Each wall is flat, endless, passes through zero and stands at right angles to its row. A trip goes straight from one point to another. List the walls that it crosses, first one first.

Walls:
(1): [-32  -7  19]
(2): [ 47 -26 -53]
(3): [-26  28  -8]
(4): [ -4  12 -28]
(5): [ 40 -15  27]
(6): [16 40 36]
Trips:
[-20 -37   6] to [-15   1  13] => 3, 6
[-20  48  20] to [  6  21 -12] => 1, 2
[-30  18 -47] to [-17   4  -8] => 1, 2
[ 23  28 -25] to [-24   2  56] => 5, 2, 4, 1
[62 11 23] to [ 51 -27  11] => none

Walls:
(1): [-20 -37 -22  -5   2 -34  45  20 -18 -16 -32  33]
(2): [ 29  18 -12  39 -18  -5  -6 -42 -28 -27 -25  -4]
(3): [ 28  -9   2  19  23 -28 -14 -13  18  39 -11 -13]
(4): [-30  47 -33   6  22  26  42  18  38 -38 -13  21]
(5): [ -9 -30  -3  13 -20   5  72  37 -18  11  18   0]
(6): [-40 -45 -32 -10  47 -12 -23  25 -46  39  10 -35]
(7): [-37  19  -2 -13   1   0   7 -16  -5   7 -64 -11]
(8): [-52  51 -20  57 -18  51   8  31 -31  38  11 -28]
Trips:
[  0 -53 -66 -55  -6  57  32   0  22  -9 -59  -7] to [ -7  31  22 -24 -19  13   2  -7  41  -7  -4 -10] => 6, 5, 1
[ 32 -63   3 -47  -3  18   1  -1  -4 -17  -2 -31] to [-30  14  -7  18  29 -26  -4 -13  36  -8 -16  24] => 3, 5, 7, 4, 6
[ -9 -12 -18 -15 -69  20  24  32  16  28 -43  47] to [ 22 -25 -29  17 -29 -39 -14   6  14  38 -48  14] => 3, 4, 8, 2, 6, 5

Walls:
(1): [ 27 -12  32  28   3 -29 -32 -52   7 -13  -8 -30  -7 -41  27  36 -25  31
   8  22  69  23 -20   7  58  -2 -10  -3  50  11  10 -12]
(2): [ 14 -12  11 -48 -26  24  19 -27  31  24  35 -10  -6  15   0  -9  25 -16
  78 -26  -7 -14  51  18 -81 -24 -15  -1 -27   7 -30  14]
(3): [ 11 -46  18 -10   4  37 -44 -14   8 -44 -10 -19   0  25 -13 -29   0  45
   7   9  24 -16  44  20  26 -46   4 -44 -21  37 -19   2]
(4): [-13  -5 -10 -22 -11 -37  62  -3 -16  47  25  16 -21  -2  24  45  11 -12
 -46 -32   7 -11   3 -32 -13 -24  76  -7 -26  -7 -25 -13]
(5): [-14 -12 -61 -43 -34 -36 -19   6  46 -12 -20  28  34 -59 -28  44  10  28
  42 -62   9  -7  29   0 -23   8  -4  -2  20  46  20 -26]
(6): [ 25 -11  26  -1  45  16   4  61  17 -29  11  32 -36 -27  30 -36  26   6
   9  23   4 -11 -36  28 -28 -45  10  -2   3  39  -6 -14]
(7): [ 60 -64  19   5   2  43   1  12 -23  40 -10  20  11  35 -55 -13 -36  -7
  34  41  -7  26 -21 -31  35  -2  17   9 -23 -38  33  -4]
Trips:
[ 46 -34 -12  -8 -18  29   5 -10   6 -20 -46  -5  39 -19  14  36 -19  31
 -19 -31  28   8  -1  -6 -10  61 -18   1 -23 -34 -33   7] to [-18   8  30  18   7 -26 -16 -21  -6  26 -38  15 -28 -18 -23 -14  -2 -37
 -45  43  -5  20   2 -11 -10  12   9 -12  23 -45 -10 -61] => 3, 4, 5
[ -8  49  -3  18   7  40  -4 -18  14   7  -9 -54  41 -27  22 -35  30  22
  18  16  -4 -20 -35 -30 -22 -36  18  -6  -7 -39  51  47] to [ 44 -21  60   7  -7  49  49  49  -8   0  60  16   9  28 -53 -13   9  13
 -48  13  43   9 -73 -10 -12  40  76 -48  25  33   8  -4] => 7, 2, 4, 3
[ -8   6 -12  -2 -25 -31  -8  13  40 -18   9 -26 -17  12 -28 -32 -10 -25
  -7 -22 -27 -51  43  -2  11 -19  15  -4   1  13 -28   1] to [-22 -25 -19 -27  -1 -44 -53 -21 -36 -58   1 -62 -15 -54 -28  47 -37  -4
  -4 -42   5  32  29  -9   3  -7  43  13  68 -19  29   5] => 1, 2

Walls:
(1): [ 27   7  18 -40 -28 -18  11  24   0 -15 -23   4  40   7  29 -21 -32  49
  22  34 -15 -25  59  -7 -96 -19 -10 -27 -25  -5  48 -56  17   3  -4  -9
 -48 -10  24  -3 -11  -2  29   3  25  31   2   1]
(2): [ 39  15 -23 -22  -4  -4   4 -20 -27  21  21 -13   8 -29 -40 -59 -27  53
   8  42 -46  -8 -18 -13  12 -44 -10 -39  -3   1   9  15  40 -43 -23  27
 -13  42  -8  10  57  -2  29  22  43   7 -42  15]
(3): [ 21 -32   0  21 -11 -35  20  -1 -22  -3  27   6  44  -1   6 -15 -10 -66
 -26   3  14   8 -22  30  14  27 -36  20 -54 -21 -21  45  25  49 -62 -11
  39 -21  25 -40   7   5  20 -52   6  42  11 -29]
(4): [  3  -2  25  19   7 -23  32   9  48 -40  73 -24 -15  14  -4  13 -38 -19
  18 -47   0  19  50 -14  39  13  27  55  -6  31   5   8  -8 -31   0 -25
  23 -57 -38  10   7  43  -3  41  40  -4   1 -59]
(5): [ 27 -28  18  12  -4 -26  33  56  51 -61   8  17  49 -52   9 -34 -25  -4
  20  27 -47 -30  38  20 -88 -12  17  42  17  19  10  11  18 -20   8 -47
   0  34 -26 -11 -26   9  49   1 -28  70  -6 -32]
(6): [-37 -51  13 -46   3  21 -11   6  -9  43  -7  -7   9  79  54  -1  -5  -1
  -3  44  33 -47 -53 -13  20  25 -12  25 -10  37   2  25 -28  12  -9  36
  43 -25 -19  40 -39   3 -33  -8  -3 -27  18  20]
(7): [-67 -18 -10  -7   1 -50 -11 -28 -48 -41 -31  12  -6 -13  13   0   4  50
  13 -11  -2   1 -33 -40  23  -6 -37  16  17   2  -6 -38 -23  29  10   4
  29  45  16  26 -18  16   0 -31  21  -9  21  -6]
(8): [ -7 -14   4 -16  38 -13  64 -30 -13 -18  21  33  32 -40   2 -13 -58  10
  46   7  24 -18  10  -3 -11 -16 -58 -57  15  -9 -13  25  10 -14  -6  -3
  71 -27   7 -37 -17 -15  41 -31  25  -2   5 -35]
(9): [-60  13  11  25 -29  29  44 -37 -63  47 -51  28 -35 -10 -23  27  10 -33
 -37  58  14  -9 -39   3 -13  12  25  13 -14 -15 -26   5   9  17   1 -21
   4  46   3 -37 -23 -14  -1  28 -20 -48 -63  -5]
Trips:
[ -8 -45  10 -26 -12 -33 -27   6  28 -20   2  54 -32  -2 -37  23  16  55
   2 -18  19 -10  62  63  15  16  -6  29 -26 -23  -3  56 -10   0  38 -63
  50 -40  17  -2  21 -63 -15 -37 -55 -15  26   3] to [-14  29 -35  23  21   2   7  31  -8 -56  27 -13   1   1 -35  -4  -7  47
  12  18 -18  21 -17 -13  -6  -9 -77   8  55  -4   4 -27  -7  32  13  29
   4 -65  -8  18 -28  32 -11  25  34  19 -12  35] => 7, 3, 1, 5, 2
[-40  29   0 -29 -31  27   6 -50  17 -25   2 -11   3 -28  40  24 -11   0
   6 -32  -1   3 -41  23  18  13   5  35  58   2  42  39 -25  14  -7   6
  23  29 -27   3 -20   3  43  15  25  -6   3 -34] to [ 46 -24  -4 -48  33  61 -13  35   9 -30  43  15  -1  24  63  -3 -18 -25
  30   8  -4 -30  27  -1 -27  -1  54 -27 -27  15 -68   6  19 -15 -31  24
 -24 -20 -14  -6 -15 -40   9  17  -6 -11   4 -11] => 9, 7, 1
[ -1  -9 -26 -35  28 -13 -25 -71  16  20  40  43  -7  25   7   2 -29   9
   8  40 -18  21 -42   8 -14  10  -7 -27  -4   9 -22 -16 -21 -30   7  13
  26 -15 -27 -14   9 -30 -73   4 -13 -27 -22 -22] to [-10  -2 -11  -8  -3 -20  10 -25  33 -11 -13  65   3 -33   0  10  46 -26
  28 -29  14   9 -21  14  -6 -14   8 -14   8   6   6   4 -18   0 -26  23
 -13  -9 -40  -5 -57  26  -3  92  18 -67  58 -29] => 4, 2
[-42  19  -4 -75  18 -40 -22  34  19  -7  29  -1 -35  -4  41 -24  -9   0
 -59 -60   8 -38 -29 -11  51  -7 -30 -14 -35 -14  19  -8  19   3  33 -26
 -11   9   2  19  30 -33 -12  24  47   0 -30   3] to [ 41  18 -32 -35 -26 -77  25 -13  -2  -1  -2  -7 -18  59   0  27 -42  16
  -4  -4  -8  24  47  -4 -14 -41  35  -1  -4 -15 -46   9 -41  24  24 -10
 -28 -23   5  27  25 -23 -48 -25  45 -34 -26 -33] => 1, 6
[ -2  40  -8  69  64   8   6  -7  -6 -29  34 -13 -12  12 -17 -38  -1  12
 -43  44  -2 -15 -45   5  15  23  -7  63   7  26 -14   3  12  13  -5 -39
  -5  13  -7 -62  -1  26  59 -57 -12  11   0 -16] to [-32  40 -19  10   3  -7  86 -15  -5  -7  -9 -15 -23   9  -9  51  17  24
  16  43  -1  26  17  35 -23 -26   9 -36 -19  -5 -33 -12   6  16   5  23
 -32  11  14 -41  63  59  -1  -7   5  51  17  53] => 4, 1, 7, 5, 3

Walls:
(1): [  2  25  43  49  19 -16  38  -1 -33 -33 -45  -1  -8  -3  34  14  -1 -21
 -17  65  -8 -30 -34 -66  -4 -23  25 -42 -17 -30  35   5 -15 -60  43  82
 -22 -14 -13 -22   7   4   5  41   6  47  26  -5]
(2): [ -9 -25 -26 -11  29 -18 -19 -11  -2  30  61   8 -20  43 -24 -10  15 -10
 -34  16  37  12  19 -30   0 -14   0 -48  -8   0 -21   0  25  26  44  33
 -26 -44  40 -15 -24  56 -16 -21  12 -97 -25   8]
(3): [ 36  18 -12   4  31  12   7   1  29  27  -3 -39  29  47  28  17 -36 -15
  -1  33  21  41   1 -22  -2 -49 -25  -2  14  26  47 -11 -17  46 -12 -49
   5  -3   1 -59   3  33  54   2  13 -24  15 -14]
(4): [ 32 -14  29   4   1   5 -25   7 -21  16  -6 -14   1  -1 -28 -21  40   0
  56 -13 -15 -27  -6  37 -14   6 -17  17 -37 -36 -42  -5  17  65  11 -25
   6 -30  -4 -25 -49 -21 -68   7   3  25  19  14]
(5): [ 29   9  24  11 -28  21 -14 -41   2 -45 -63   3  -1 -45  23 -12 -59 -58
  12  27  43   2 -36  -4 -56 -39  19  45  -7  75   4  -5 -47  54  14 -29
 -45  41  29 -10  23 -25 -70 -24  11  -2  16 -36]
(6): [  3  15  57  22 -49 -26 -17  30 -27 -15   0  32  25 -23 -38   2 -34  -1
  46   7 -35  76  29  30  60  -6  17  -4  13 100  22   8   3 -39  18   4
  -6  11 -44 -35   4  44  12   9  46  -9  -4  10]
(7): [ -9  12  -6  17  26  14  -8  -9   3  -8 -16   1 -12  30  -6  28 -12  12
 -24  40  24 -25 -18 -48 -22 -53 -46  55  -9  30  46  -1 -31  49 -46 -33
  51   2  10 -13  28  13 -16   3   1   4 -20 -40]
(8): [-16  25 -45 -18  52 -44  -2  -2  16 -11 -50 -13  14  22 -30  -2   7 -35
 -29  40 -44  10   8  50 -12 -51  40  17 -91  18   6  28  18  20  25 -18
  -1  15 -22 -20 -15 -58  27 -34 -35 -30  -4   9]
(9): [-13   1 -39   5 -21 -19 -11 -19  69  26 -15 -29  36  29  -5  17  55   7
 -10  23  -5 -41  21  16  41 -10   6  49  34  53 -63  48   5  14  -4 -20
  13 -12  -9 -39  13  -1 -64 -19 -47 -89  10   8]
(10): [ 61  -2   5  16  -8  31  -7  26 -17 -45   0 -10   1  -8 -18  19 -38  14
  30  -1  26  45  62   0  13 -25   3 -46  18 -19  27  13  15   9 -29  47
  -2 -10 -40  50   1 -43   8  -2  -9  -3   0  -6]
(11): [ 44  53  -4  38  -8  12 -42  13   7  16  20 -30 -24  24 -24  27 -29 -23
  14  35 -73  40  10  24  15   9  16 -43 -64 -13 -26   3 -13   1 -10   3
 -42 -35   7 -17  23 -36  -3  18 -41  40   3   7]
(12): [ 30 -10  10  -6  -9  -6 -13 -30 -70 -41   2  17   3 -15 -55  29  32  19
  13  -2 -43  17   9 -16  32  31  11  -9  -8  -7 -21 -31 -10  12 -11 -36
   8  42   1  21 -31  55 -30 -20 -48 -31 -15   6]
Trips:
[-19  36  21  19  41  -8  16  22  -5  17  -3  -5  15  31  26 -27   5 -48
   5 -13 -16 -31 -17  -9 -46  34  28  33  -9 -27  35  -3 -10  13  88  21
  -2 -20   4 -34  18 -28  47 -39 -12  -3   8  89] to [  6 -35  -5 -24  29   2  21 -44  -9  -7 -76  11 -41  47 -16  20  50  53
   2 -39  36  25  16  41  41 -46  64  28  43  -7   7 -17  22 -51  -3  16
   9 -20 -15  36  -2 -17   9 -14  67  29  47  22] => 11, 2, 3, 4, 10, 6
[ 12  -8  14 -29 -43  -7  27  57  12   4  -3 -34  37 -11 -26 -10 -17 -32
  18 -39  -5  45  20 -47  24  31  -8  -6 -26 -18  48 -16   2  37  32  41
  16 -43  -8 -14 -24  22  17  19   2 -10   4  51] to [-35   6  -3 -45  51 -28  16 -17 -57  -6  18   3  -2 -22 -32  34  12 -16
   3  45  -7   3 -51  12  11 -17  32 -15  31  22 -12 -16 -57   7   3  -4
  -2  37  24 -59 -13 -10 -10 -22 -22 -56 -35  -4] => 12, 8, 11, 10, 4, 9, 5, 7
